Every row gives one point. Any point is a mix of the corners, with weights that add up to 1. It lies inside the corners' shape when no weight is negative. Is each point inside? If not, which corners have a negative weight?

Corners:
(1): [3.6 9.9]
(2): [30.4  3.5]
(3): [-25.8 -27.3]
Points:
[3.3 8.0] -> inside
[0.9 5.0] -> inside
[  3.6 -14.6] -> outside (1)
[-10.4  -9.3] -> inside
[11.8 -3.3] -> inside
[3.5 8.4] -> inside
[24.7 19.5] -> outside (3)
[20.3 12.0] -> outside (3)
[-30.3 -36.1] -> outside (1)

Corners:
(1): [-13.3  28.0 -28.4  21.2  15.8  35.1  27.9 -12.2  -5.7   4.7   8.2]
(2): [ 34.3 -18.7  14.7 -11.0  -9.2  17.4  21.0   4.4 -28.6  -2.0 -56.4]
(3): [ 25.4  34.4  32.1  21.0  -4.9  21.3 -29.3  -5.7 -13.8  -5.1  16.2]
(4): [  1.4  -4.8  21.4   5.6  15.2   7.6 -25.5  13.6 -38.7  -5.0  -5.3]
(5): [ -7.9  11.4   4.3  20.6 -38.5  28.5  -1.8   6.0 -29.1 -22.4 -13.2]
(6): [ -8.6  19.9  28.9 -18.7 -23.5  17.8  -3.0 -13.7  14.8   4.2 -47.1]
(7): [ -6.3 -13.5  21.8 -16.3  -5.2  25.5 -28.2  -3.6   4.5 -25.4  13.5]
(8): [  7.6 -24.9 -20.1  -9.1  13.3 -11.4  -9.0 -19.4 -25.3 -28.6  -0.5]
(9): [ 35.4  -1.2  -0.8 -38.3  -5.9 -19.9  19.4   7.1  18.7   9.2  -2.1]
(10): [-17.6   9.5 -20.7  24.4   0.0  19.7 -25.0   0.1  12.4 -44.3   3.1]
(11): [ 33.1 -22.8 -16.6 -27.0 -32.0  -5.7 -25.7 -11.7  19.0  12.2 -26.9]
(12): [ -6.9 -24.4  26.4  18.2  23.9  -5.3  23.8 -31.3  11.3  16.2 -17.8]
Points:
[ 15.4  25.1  -4.7 -14.3 -15.4  25.7 -13.8   6.9   6.7   1.1  -3.5] -> outside (5, 8, 12)
[ 10.1  -4.6   6.5  -0.4  -2.2  12.2  -5.3   0.9 -17.0  -5.1 -17.9] -> inside
[  0.3   6.6  -0.5   3.7  23.4   6.7   1.0 -16.1  14.6 -15.4   3.8] -> outside (4, 5, 11)
[  7.9  -4.9   2.0  -4.2  -7.7   9.7  -2.2  -9.9   2.7  -9.8 -11.9] -> outside (4)
[11.8 -5.7 11.1 -7.8 10.7  2.4 -6.6 -5.0 -1.7 -1.6 -7.5] -> outside (5)
[  2.9   5.2  -3.1   7.4 -11.6  17.7  -4.2  -8.5  -9.0  -3.7 -20.3] -> outside (7, 9)
[  1.6 -10.8  -3.6  -2.8   1.9   7.0  -2.8  -5.0  -5.5 -11.9 -12.2] -> outside (3)
[  3.4 -31.1  -0.4 -10.2  -0.5   3.0   6.1  -5.3 -12.6  -0.6 -14.7] -> outside (3, 6, 10)

Corners:
(1): [ 26.3  19.1 -14.0 -15.9 -11.4   9.6   1.4   0.1 -21.7  -8.1   0.5  22.3
 -23.1 -11.3 -18.2 -12.5   5.8  19.7 -31.0  -0.2]
(2): [ 27.7  22.0  19.5  18.3 -28.1  18.2  -2.2  -6.2  -0.8  21.4 -20.7 -15.6
 -28.2 -19.9 -11.7 -11.1  35.3  15.2   2.4  -0.7]
(3): [  1.4   1.0  -9.8  12.0  18.2 -16.9  -3.9  25.0  23.5 -10.2  -0.8  -4.5
  -5.3  -3.5   3.8   0.5  34.1   1.0 -11.7  -6.6]
(4): [-12.6 -15.6  -7.2   4.5  19.4  -0.2 -21.3 -21.1  -9.6  14.6  28.8  17.5
  15.1  13.7  -8.3  25.1 -18.5 -19.8 -28.1 -24.3]
(5): [ 10.4  18.7  20.7  20.6  16.6   1.9 -21.1  -9.7 -14.3 -36.3  -8.6  16.0
 -11.9 -33.0   0.3   2.1   5.1   2.7   9.9  -0.4]
(6): [-23.3   3.9   9.2  17.0 -25.7  20.5 -29.9  12.9   3.7 -13.1 -32.3  -7.5
  -2.3 -15.0   4.7 -24.6 -12.1  -2.5 -26.7  25.1]
(7): [ 29.6 -12.2  -8.0  -2.3  -5.3 -33.5  18.6 -26.1  26.7  13.3  -7.7  30.8
  20.7 -29.8 -33.9 -26.4 -29.8  -8.3   1.9 -15.8]
(8): [ 20.8 -12.3 -24.6 -23.5  -0.4  28.6  14.3  -1.2 -19.2 -10.9   1.2  12.4
  24.0  -5.2   9.3 -24.7  29.4 -12.1  24.5  20.3]
(9): [ 33.2  -1.4  -1.8  18.8  23.0  32.5 -15.7  14.0 -13.0  20.1  40.0  -3.8
 -16.0   9.0 -13.0  10.7  -1.1  27.0  -6.4  12.0]
(10): [ 31.8  -9.6   8.6 -23.2 -26.9 -15.3   6.5  29.6 -23.2  -7.7  -8.7 -23.8
  24.3  25.2  27.0  -1.8 -17.7  26.3  23.9 -30.3]
(11): [ 13.6  12.9 -22.4  22.0   7.6  22.3 -20.2   8.7  -8.7 -24.7  -3.4  31.7
 -27.1  11.7  12.8 -13.6   6.7  -7.6  13.5 -33.1]
(12): [ -1.6  -4.0 -15.8  12.1  19.2   3.3 -23.7 -24.0  22.2  15.7 -26.8  33.5
  10.7 -30.1 -13.6   6.4   8.5  25.5  -9.5  16.8]
(13): [-16.6 -25.5  -8.8   6.5  15.2  18.6  -6.3  25.7  12.5  22.1 -19.6 -30.9
 -25.9 -38.1  -3.2  23.6   6.9  23.0 -27.9   7.4]
(14): [-15.2  16.6 -33.8 -17.2 -28.1 -23.4 -14.9 -12.0 -26.2   4.0  36.3  -0.8
  16.8  -5.6   4.5 -30.1 -21.2   1.5 -14.1 -13.7]
(15): [-24.1  14.5  20.0 -16.5  20.4  23.9 -15.0   6.5  14.4 -19.1 -17.2   5.0
  12.0  -2.6  -3.7  -0.6  30.7  21.4  22.2 -25.2]
(16): [  6.9  12.3 -21.7 -17.7  20.5 -16.9  -7.5 -30.2  10.7 -10.9   8.4 -20.8
  -3.4  14.7 -14.7  -3.4   8.3   4.3  12.5 -19.1]
(17): [ -3.4   3.1  -8.4  -3.8 -29.9  -2.1   0.4  12.8   6.7   1.9  -2.2   6.4
  16.6 -14.6 -21.5  28.2 -19.1  18.8 -11.0  29.9]
(18): [ -6.2 -11.8  30.0  17.7 -15.1  25.4 -15.7   0.9  10.1 -12.3  13.3 -13.3
 -32.9 -15.5  16.4   5.8  15.4   9.6 -20.0  -2.5]
(19): [ 15.3   1.1  18.5 -20.3 -11.4  -5.4 -18.0  32.4   0.5  23.2  -6.8  -6.8
  -4.4   7.8  29.9   2.4 -19.4   5.2  27.0   9.6]
(20): [-27.6 -24.1   1.1 -18.0 -12.8 -27.9 -34.3  14.0 -17.0   6.7   6.2  -1.8
  -6.6  21.3 -10.4 -22.2  -7.6   5.7  35.1 -27.9]
(21): [-23.9   4.6  -9.2  27.9   7.9 -22.2  29.9  11.3  -2.8 -14.5   0.2   8.9
   2.9  20.6  17.2  -4.6 -24.2 -10.2 -14.4  -8.1]
Points:
[ -7.0 -20.9  -5.1 -14.7   5.0  -6.2   0.2   5.3  14.1   9.9   2.3  -3.0
  17.6   5.5  -7.7   6.4 -10.6   5.4 -10.4   2.3] -> outside (2, 5, 11, 14)
[-5.9  0.8  2.9  0.8 -4.0  3.3 -7.7  6.6  1.1 -5.8 -3.7  0.9  0.4 -2.6
  0.4 -2.2  0.3  8.6 -0.4 -4.7] -> inside
[ 17.8 -18.9  38.4  -6.5  -2.4  24.0   6.8  14.9  -0.9   3.2 -33.1 -25.8
 -16.9 -13.3   0.7 -16.8  10.7  15.4  16.3  10.1] -> outside (3, 4, 11, 12, 14, 17)
[  3.3   3.0  -0.5  -4.2  -4.2   5.0  -7.9  13.4  -2.4 -14.2  -1.8  11.6
   6.0  -2.6   3.3 -12.9  -0.4  13.7  12.0  -1.1] -> outside (2, 4, 13, 16)

Corners:
(1): [ -1.9 -59.8  -4.3 -39.2  23.2   0.6  22.3   6.7   0.1  11.4  23.6   6.7
   0.3   2.2  -4.2  18.9  -3.5 -23.6 -25.5   2.8]
(2): [ 15.5  -5.0 -23.4 -42.5   9.4  23.8 -16.3  13.6  -0.7   8.3  -7.2 -14.8
  -3.1 -15.1 -29.9  35.3  -5.9  30.6   9.6  -2.6]
(3): [ 28.0  18.0  13.5  -8.6  -2.0  13.1 -12.7 -27.2  31.1  13.8 -12.1   6.2
  -7.1  -2.3   0.9  -1.8 -13.1  -1.0 -18.9  -6.1]
(4): [ -6.7  34.2  20.1   2.2  22.9  10.0   1.6  12.5  -3.9  -1.9  12.1  -0.2
 -24.8  -6.9 -10.1   6.4  21.2  -1.9  16.5  -1.4]
(5): [ 11.6  -0.4   1.2 -34.6  10.8  39.7   7.1   5.0 -10.1 -11.4 -15.8 -16.4
 -16.4  14.8 -25.7   0.7 -10.3 -19.2   1.7 -23.9]
(6): [-15.7  -9.8 -12.9   9.1  15.4  45.7  33.2 -14.1 -16.7  17.9 -11.9 -25.2
 -24.6   2.2  27.2   3.9 -33.6 -27.0  23.7 -29.2]
(7): [  9.2   0.6 -10.1   6.3   7.9  29.3  26.4 -36.8   8.9  19.6 -13.8  29.3
  23.1  -6.7  -5.1   0.9  -9.1 -13.1  13.7  17.5]
(8): [  1.2  -4.5  -3.6  -7.4  -3.2   2.8   2.2  -5.9  -5.7   4.4 -12.1 -22.3
 -31.2   4.3  -0.3 -29.6   8.6  10.2  22.4 -18.2]
(9): [  4.5  18.0  -4.0   9.4 -10.6 -24.0  -7.9   1.1  -6.6  14.9  35.4 -14.4
 -14.6  -1.3  -3.2   3.1 -11.4  -7.7  -3.7 -21.7]
(10): [  4.7  -3.0  -2.6  -8.6   3.8  -5.1 -17.4   4.2  21.3  -2.1   8.7  -8.9
 -11.9 -31.6 -20.8  18.7  20.2 -43.5 -24.4 -17.6]
(11): [  6.0   6.2   7.2  -0.8 -18.0  -2.6  10.8   2.1  -0.5   7.2   3.3  29.2
  -8.5 -14.0  21.9  32.1  -5.9 -30.2  -8.8 -12.6]
(12): [ 19.8  18.4  -8.6  35.2   3.4   3.8  -2.2   6.0  -1.9  16.3 -12.5  12.4
 -12.4  27.3   1.7   6.1   8.4  19.7  -4.8  12.2]
(13): [ -8.0   3.5 -23.6 -20.2  25.3  -3.2 -12.6 -16.7  -0.8  -2.9  -3.2  22.5
  -0.1  32.1  11.1  -0.9   2.0   9.4  33.5 -34.7]
(14): [ 33.1  52.4 -30.8 -24.8  11.5  13.2 -13.0  20.5  22.3  -6.3 -15.9  -0.4
 -17.5 -23.6  -9.1   8.7   9.6 -18.3   0.7  20.0]
(15): [  4.4  21.4  24.4 -15.4 -25.7  -2.1   3.8  30.9  25.9  -6.5   2.9   2.7
 -17.5  -8.4 -24.9  33.9  -5.7 -27.4  -8.6  11.6]
(16): [-20.4   0.0   9.3 -15.1  42.5 -19.8 -14.9   0.6 -38.1  -4.9 -16.9  -3.6
  -2.7  27.4  -1.2  -0.6   3.4   8.0  -9.4  -8.0]
(17): [  1.1 -14.7  40.1  -8.8  -9.3 -24.3 -30.1   7.6  -2.1  43.6   8.3  17.0
  18.3   4.6 -16.2   4.1  14.7  14.1  -2.6   1.2]
(18): [ 22.4   7.0   7.5   4.0  36.9 -11.2  -3.4  -5.3   9.5 -38.4  -7.1   1.0
   8.7  10.4  16.4 -23.3  18.9 -28.3 -19.2   9.3]
(19): [-36.9  -4.2   4.8  18.4 -14.7   4.5 -49.6  20.9 -16.0  -8.1  -5.0  40.7
 -10.8 -24.2  14.1   2.6 -10.6  -0.7 -35.4 -25.4]
(20): [ 42.4  31.1 -24.6  -0.9  47.8 -54.9  16.8  28.1  -4.9  15.0  -9.6 -18.2
   2.7  35.0  12.2  -8.1  15.3  43.6  12.2 -32.0]
(21): [ -0.3   7.9  -5.0 -19.8  -4.8  -6.1  -7.5  25.7   9.5  22.4  -2.0   8.2
  22.7  15.5   5.4  31.5  33.2  37.9 -14.7   8.3]
Points:
[ 10.9   9.4  -3.3  -1.6  16.7 -13.3  -8.7   0.0   7.2 -10.9  -0.5  10.4
  -5.6  -3.9   1.1   0.4   7.6 -10.0 -13.0   0.9] -> outside (5, 6, 17, 21)
[  4.4  -2.4  -0.7 -16.6  15.6   4.9   0.7   4.2  -3.5  -0.1  -3.5  -1.2
  -6.0   6.9  -4.8   5.5   0.7  -8.7  -5.5  -7.6] -> inside
[ 11.3   9.4  -2.5 -15.9  11.8   5.5   1.5   3.2   8.4  18.6   0.7  -1.2
  -0.6   6.4 -15.0  19.5   2.5   2.5   0.4  -1.4] -> outside (8, 11, 18, 19)
[ -4.9  33.1  -8.0   6.8  -2.8   2.2 -11.9  16.8 -13.7  19.1  -6.7  18.4
  -1.4  14.1  -0.1  22.3  -3.6  25.6  15.8  -9.6] -> outside (1, 3, 8, 10, 18)
[ 15.2   7.3   0.0  -3.2   7.6  -0.8   6.5   2.6   8.8  10.9   3.2   2.8
  -2.2   7.0  -2.7  16.1   1.2  -5.1  -1.0 -10.1] -> outside (8, 14, 16, 19)
